Each wall is flat, endless, passes through zero and stands at right angles to its row. A trip goes straight from one point to another. List the walls that it crosses, first one first.

Walls:
(1): [-0.9 -4.3]
(2): [-4.9  2.6]
(3): [ 1.8 -5.1]
Trips:
[-7.8  4.1] to [-2.4  2.2] -> none
[ 1.4 -2.0] to [-1.9  6.6] -> 1, 3, 2
[ 2.6 -2.4] to [ -3.6 -10.4] -> none
[-0.9  1.2] to [5.7 0.0] -> 2, 3
[ 1.8 -3.0] to [1.4 6.7] -> 1, 3, 2
[-3.7 -8.5] to [-2.1  0.2] -> 2, 3
[ 5.9 -1.7] to [-2.9  1.2] -> 1, 3, 2

Walls:
(1): [1.9 1.9 1.3 8.1]
(2): [ 2.3  6.8  4.8 -5.2]
(3): [ 3.3 -2.3 -0.3  1.7]
(4): [-4.0 -5.2  1.9 -2.0]
(5): [-4.5 -1.4 -3.8 -2.5]
(6): [ 0.1  1.1 -2.5 -2.6]
(7): [-1.8 -2.3 -4.1  3.8]
Trips:
[-8.2  0.7 -3.9  9.5] to [-4.4 -1.0 -0.8  1.8] -> none
[-2.6  4.0 -1.4 -4.4] to [ 1.9  0.9 -3.2 -5.2] -> none
[1.1 2.2 2.9 0.6] to [-4.5  2.5 -5.0  3.2] -> 7, 5, 2, 6
[ 0.2 -2.2  6.8  5.3] to [11.5 -4.6  6.2  3.3] -> 4, 2
[-2.0 -2.1 12.1  1.3] to [ 1.5  3.7  5.1 -1.7] -> 4

Walls:
(1): [-1.5 -1.8  0.1 -0.1 -0.9 -7.2 -7.0 10.6  8.3]
(2): [-1.7 -8.1 -6.2 -2.5  2.1 -7.9 -4.2  0.7 -4.5]
(3): [ 2.7 -9.5  1.0  5.6 -3.8 -1.7 -2.7 -6.0 -1.6]
(4): [ -3.4   3.6  -5.0 -10.1  -1.8   2.3   3.1  -6.2  -2.7]
(5): [ 2.0 -4.3 -4.6  1.9 -1.5 -2.5 -3.6  2.8 -0.6]
(6): [ 1.8 -0.9  3.3 -5.0  0.0 -2.8  3.6  0.6 -0.2]
Trips:
[-3.2  1.5 -4.5 -6.2 -0.2  4.0  4.3  1.5  0.2] to [-4.8  2.0 -7.5 -2.4  0.7  1.3  0.6 -0.4 -1.4] -> 2, 6, 5
[-6.7  6.9 -4.6 -2.4  4.0  6.6  3.6  1.5  1.8] to [-7.1  1.6  4.7  2.6 -2.2  3.8 -0.1  5.9  3.5] -> 1, 4
[ 7.5  4.2  2.8 -2.5 -3.1 -2.2  4.3 -4.8  8.8] to [ 1.2  5.6 -0.5  0.1 10.0  1.4 -4.2 -4.1 -1.5] -> 6
[ 5.0  1.5  2.2  1.6 -1.8  1.9 -5.4  1.3 -3.9] to [-0.6 -1.9  0.1  0.8  1.1 -0.8 -1.2  3.3 -0.7] -> 1, 2
[-2.0  2.0  4.9  0.7 -4.1 -3.2  4.7  2.6  8.1] to [ 7.2 -4.6  4.9 -1.7 -9.9 -2.4 -1.9  3.6  0.7] -> 3, 5, 2

Walls:
(1): [ 3.0  6.7  0.3  3.3 -7.4 -0.7 -5.0 -1.8 -3.3 -6.3  6.5 -1.1]
(2): [  0.9   2.7   0.6  -0.5   3.4  -1.0 -10.1   6.4  -6.2   3.3   2.5   1.0]
(3): [ 5.5  3.5 -2.0  7.6 -2.5 -1.7  3.5 -0.5 -0.3 -4.7 -0.8 -2.5]
(4): [-3.3  3.7 -4.3 -1.9 -2.9 -2.0  3.5  3.6 -2.0 -7.0  3.0  1.0]
(5): [ 2.2 -2.6  6.0 -8.2 -1.5  1.4 -3.8  0.9  0.1  3.4 -5.1 -0.2]
(6): [ 2.2  3.2 -6.7  2.4 -3.0  1.3  6.6  4.5 -4.5 -4.7  1.2  2.0]
(7): [ 1.5  0.0 -6.2 -2.7 -1.1 -1.8  0.1  0.6  5.5 -2.4  3.8 -1.4]
Trips:
[-1.7 -0.1 -2.0 -0.8 -6.5 -2.7 -4.5  3.5  1.2 -0.7  0.3  3.5] to [-3.5 -2.6 -1.5 -9.3  4.9 -6.8 -1.9  2.2 -0.2 -2.4  1.4  6.0] -> 6, 1
[ 4.9 -0.5 -6.3  2.6 -6.3 -0.2 -5.4 -0.2  5.8 -4.6  0.3 -1.5] to [ 2.7  5.7  5.7 -5.5 -0.8 -1.1  8.1  4.2 -8.8  1.1  2.7  4.1] -> 2, 5, 7, 3
[  0.4  -0.8   2.0 -10.3  -5.8   1.8   6.2   6.9   0.9  -7.0  -2.4   1.2] to [ 1.2 -7.3 -0.7 -4.3 -4.2  1.8 -1.1  0.4  7.1 -0.4 -4.3  2.1] -> 6, 4
[-0.8 -5.9  1.0 11.7  2.4  3.4  2.7 -2.4  9.4  1.8  0.2 -5.2] to [ 0.9  2.1  3.6  3.2 -2.3  6.0  0.9 -3.9  1.1  0.9  4.4 10.3] -> 7, 1, 6, 3

Walls:
(1): [ 5.2  5.5  5.9 -1.2  2.5  6.5 -3.6  1.8 -3.1  4.8 -2.4  4.1  4.7  3.6
  3.0  5.7 -3.0  2.9  0.1  4.7]
(2): [-3.5  0.2 -4.0 -4.9 -2.1  2.3 -0.8 -3.9  0.5 -0.7 -1.5 -3.2 -2.9 -2.6
  5.2  5.4  0.9 -8.5 -0.1 -1.0]
(3): [-0.7  2.3  2.2  6.0 -3.3  4.0 -4.4 -5.7  1.8  3.0 -6.7  4.7  6.1  1.0
  1.4 -1.6  8.4  3.4 -0.3 -4.5]
(4): [  0.2  -2.0  -0.1   2.9   4.0  -0.7 -10.4  -3.6  -6.9   0.9  -0.2  -1.9
  -3.8   4.3   1.8   0.5  -7.6   0.3  -3.1  -2.2]
Trips:
[ -6.1   6.4   3.0   4.5  -0.3  -1.2  -2.2   0.2  -6.9  -1.5  -0.5 -10.2
   3.4  -0.3   0.6   1.3   4.8  -4.2   1.0   5.9] to [-2.4 -2.1  3.7 -8.0  7.5 -1.3 -0.8 -2.6 -2.9 -8.7  0.9  1.1 -4.8 -1.2
 -0.3  0.9  1.2 -1.1  1.0  1.1] -> 3, 1
[ 1.1 -3.7  1.6 -1.6  1.6 -3.4 -0.4  1.4  4.7  3.5 -0.4 -0.8  6.2 -6.0
 -0.3 -2.3 -1.9 -5.0  1.7  0.6] to [-1.9 -5.9  0.1  1.9 -5.0  0.8 -2.1  2.3  7.8  4.3 -1.8 -0.3  8.0 -2.3
  0.0 -3.5 -3.1  3.0 -0.7  5.6] -> 2, 3, 1
[ 0.0 -1.2 -1.7  1.9 -2.5  3.2 -5.2  6.5  1.0 -3.5  6.6  4.9 -0.7 -1.1
  0.5 -2.7 -3.8  1.5  5.3  3.1] to [-5.4 -3.2 -4.8  1.4 -4.4  1.4 -4.1 -0.7 -0.4 -8.7 -5.4 -2.6 -5.5 -1.2
 -5.8 -9.0  1.0 -2.5 -6.6 -5.5] -> 1, 2, 3
[ 0.4 -4.2 -1.1  2.6  2.0 -0.5 -1.2  3.7  1.9  0.8 -3.2 -5.0  4.4  1.0
  7.4 -1.1  2.0  9.7  1.1 -3.7] to [-3.7 -4.4  1.0  8.5  4.3 -8.1  8.7  1.1 -2.1 -1.1  3.2 -0.9  0.0  0.9
  6.8 -3.3 -0.6 -2.3  0.6  1.9] -> 1, 3, 4
[  5.1  -5.5  -1.0  -4.1  -0.3   3.7  -2.6   0.8 -12.0   0.1  -4.1   1.2
  -4.7   2.8  -1.3  -1.0  -4.0   5.3  -4.0  -2.3] to [-5.0  2.7  0.2  2.4 -1.8  4.1 -2.6  5.8  2.8 -5.0 -2.6 -6.5 -1.1 -8.6
 -7.4  0.0 -1.2  8.4  2.3  6.3] -> 4, 1
[ 6.8 -3.9  1.4  7.6 -2.4 -4.2  0.9  2.8 -5.5  5.2 -0.8  3.5  4.2 -0.4
  1.7 -1.3  2.6 -1.6 -0.9  6.9] to [  5.7  -3.9  -5.5   6.2   7.1  -4.0  -6.9   2.1 -11.8  10.3  -0.8   0.9
  -0.2   1.4  -5.2  -0.1   1.8  -1.2   4.9  -1.2] -> 4
[ 4.1 -4.4 10.2  0.3  4.3  4.4 -2.8  6.3  0.3  2.4 -3.2  2.9  1.5  3.4
  4.2 -7.9 -0.3  0.6 -1.7 -3.1] to [ 2.0 -2.1 -0.8 -1.6 -4.8 -2.1 -1.2 -0.3  0.2 -0.5 -3.0  0.5  0.3 -5.2
 -4.2  4.5  1.9 -1.7  3.2  4.9] -> 4, 2, 3, 1
[-2.5 -6.8 -4.7 -3.0 -1.5 -6.7  2.3 -1.9 -5.3 -1.8  2.8  3.6  8.5  4.7
  2.0  0.9  6.4  1.8 -0.5 -3.1] to [ 6.3  0.5 -1.3 -1.3  2.9 -1.4  0.3 -3.2 -2.1 -1.5  1.3  5.0  4.2 -5.0
  7.6 -1.3  4.2 -8.5 -2.6 -0.4] -> 2, 1

Walls:
(1): [ 5.1 -4.1  4.3  4.0  3.5  4.6 -0.6 -0.1  2.8 -3.5  6.8 -1.0 -3.9  2.4
  5.8 -3.6  3.6  3.4  5.2  6.4  0.5  6.0  0.8  7.3 -5.8 -1.9 -1.8 -3.4
 -1.3  2.9  1.2 -4.4]
(2): [ -7.0  -1.3   8.2   3.9  -6.7  -2.7 -10.6  -3.6   8.3  -6.4   5.4   0.5
   0.3  -2.2  -3.6   0.6   2.0   5.8  -2.0  -7.3   4.5   5.0  -1.3  -3.2
  -2.6  -1.3  -1.4  -2.8  -0.4  -1.6   0.1   9.6]
(3): [ 1.6 -1.5  1.0  3.9  1.9 -1.6  7.0  3.8 -3.2 -2.3 -1.5  8.7  3.8  2.3
 -4.0  1.0  1.2  0.3  2.8 -1.4  0.4  1.6  2.2  5.5  4.0 -6.0  0.4  5.5
 -1.9  3.3 -6.5  3.4]
(4): [ 3.5  5.7  4.4  2.8  2.5  0.5  0.5 -9.3 -1.1 -0.1  4.7 -0.7 -4.1  2.6
  3.2 -2.0  1.5 -3.9  2.7  2.0  4.1  1.8  3.8 -5.8 -2.9 -3.6 -2.0  3.2
 -4.4 -1.4 -1.0 -0.6]
(5): [ 1.5  3.6 -3.7  0.9 -1.3  0.0 -3.1 -7.4  1.7  3.8 -3.8 -1.0  1.3  1.6
  0.4 -4.5  4.1 -0.9 -0.9  3.8  0.6  1.8  0.8 -1.8 -2.2  2.4  0.4 -2.5
 -2.1 -4.7 -1.9 -1.9]
(6): [ 2.5 -0.7  1.3 -2.1 -0.5  1.8  0.1  3.2 -0.5 -3.5  4.0  0.9  0.9 -2.0
  3.2 -4.8  0.4 -9.0 -0.6  5.0  2.8  5.9  0.2  3.5 -8.0 -0.2  0.9 -7.3
 -1.3 -1.7 -0.3 -1.2]
(7): [-1.6  0.0  5.1 -1.7  6.9 -0.4 -7.7  1.0  5.2 -2.3 -1.0 -1.5  5.0  5.2
 -3.8  4.1 -6.2 -1.4 -0.2 -2.0 -6.5  2.9  3.6 -2.6  8.0  2.2  0.6 -1.9
  0.9  1.0  1.5 -3.1]
Trips:
[ -1.0  -8.3  -5.6  -1.5  -2.1   2.3  -3.2  -7.4  -2.3   4.6  -3.0   0.2
  -2.2  -3.7   3.0   8.4  -9.0 -10.3   3.3   4.0   2.0  -2.1  -1.1   1.4
  -4.6   6.1  -6.3   1.2  -1.5  -5.1  -0.2   3.8] to [ 4.0 10.8 -1.0 -1.6  0.1  1.3 -4.7 -4.4 -6.5 -3.3  0.1  1.5 -6.1  7.3
  2.9  0.8 14.3 -0.2 -0.8 -2.9 -2.0  1.9 -0.7 -0.7  2.9 -5.9  4.7 -5.5
  7.4 -3.7  5.8 -6.3] -> 1
[-1.5 -1.3 -2.0  4.8  1.0  7.5  1.4 -4.4  3.1  4.5 -0.8 -1.7  2.3  0.1
 -2.6 -4.2 -0.3 -4.4  3.8  6.1  0.6 -3.3  1.2  4.9  4.1  4.6 -5.7  3.7
  0.9 -3.7  3.8  0.4] to [ -0.1   5.8  -6.3  -3.4   9.6   0.7  -4.3   2.4   1.6  13.2   0.5  -4.0
  -6.0   0.9   1.5   4.3   3.5  -2.0  -8.3 -13.7 -10.4   9.1   3.7  -1.7
   1.2   5.7  -2.6  -1.1   2.4  -0.5   2.0   0.8] -> 7, 1, 4
[ 1.4  3.4  1.4 -4.4  1.8  7.8  2.9 -4.7  0.7  0.7  8.0  7.4  3.0 -4.2
 -7.6 -2.9  6.4 -6.5  3.9 -1.0 -6.4  3.6  7.2  0.9  1.0  1.7  0.5 -0.4
  3.1  0.5  4.0 -0.2] to [ 5.6  1.2  0.0 -1.6  6.7  1.2  1.1  0.5  1.4  3.0 -1.0  7.0  0.5 -1.9
 -1.5 -6.5 -5.0 -0.3 -2.4 -1.5 -1.5  0.3 -4.9  3.4  0.7  1.6  0.5  2.8
  0.9  0.9  1.2 -4.2] -> 4, 5
[ 2.3  2.1  0.1  3.1 -3.7  1.3  1.3 -3.0 -3.7  1.4  3.4  3.5 -1.0  1.0
  0.6  2.7  0.4  2.4  0.4  0.5 -0.8 -7.1  3.9 -8.7  3.2  0.8  1.0 -7.6
  1.5 -3.1 -6.6 -2.7] to [-7.1  2.7  5.4  1.6  0.7  0.1 -5.5 -5.2 -3.8 -1.9 -3.6 -0.8 -8.8 -4.7
 -0.7 -7.3 -9.5 -4.8  1.4 -2.8  5.7 -5.3  4.3 -2.4 -2.5 -1.9 -4.6 -2.1
  1.9 -0.5  0.3  5.2] -> 2, 6, 5
[-0.2  4.2 -3.7  4.2  7.0 -6.1  0.4  2.0  2.5 -0.1 -1.1  4.4  4.9 -6.7
  1.0  0.1  1.3 -4.8 -1.5 -2.2  3.0 -1.6  6.8 -1.3  0.5  5.4  2.2  4.8
  1.4  2.6  7.3  0.9] to [-2.9  3.9 -3.8 -0.5  7.4 -6.3 -3.8 -2.2 -0.5 -4.0  0.1 10.0  1.1 -6.0
  2.8 -8.7  2.5  1.2  0.2  3.4 -0.1  4.4  6.5 -0.4  6.4 -0.5  2.8 -2.7
 -4.4 -2.8 -1.6 -5.4] -> 4, 5, 6, 1
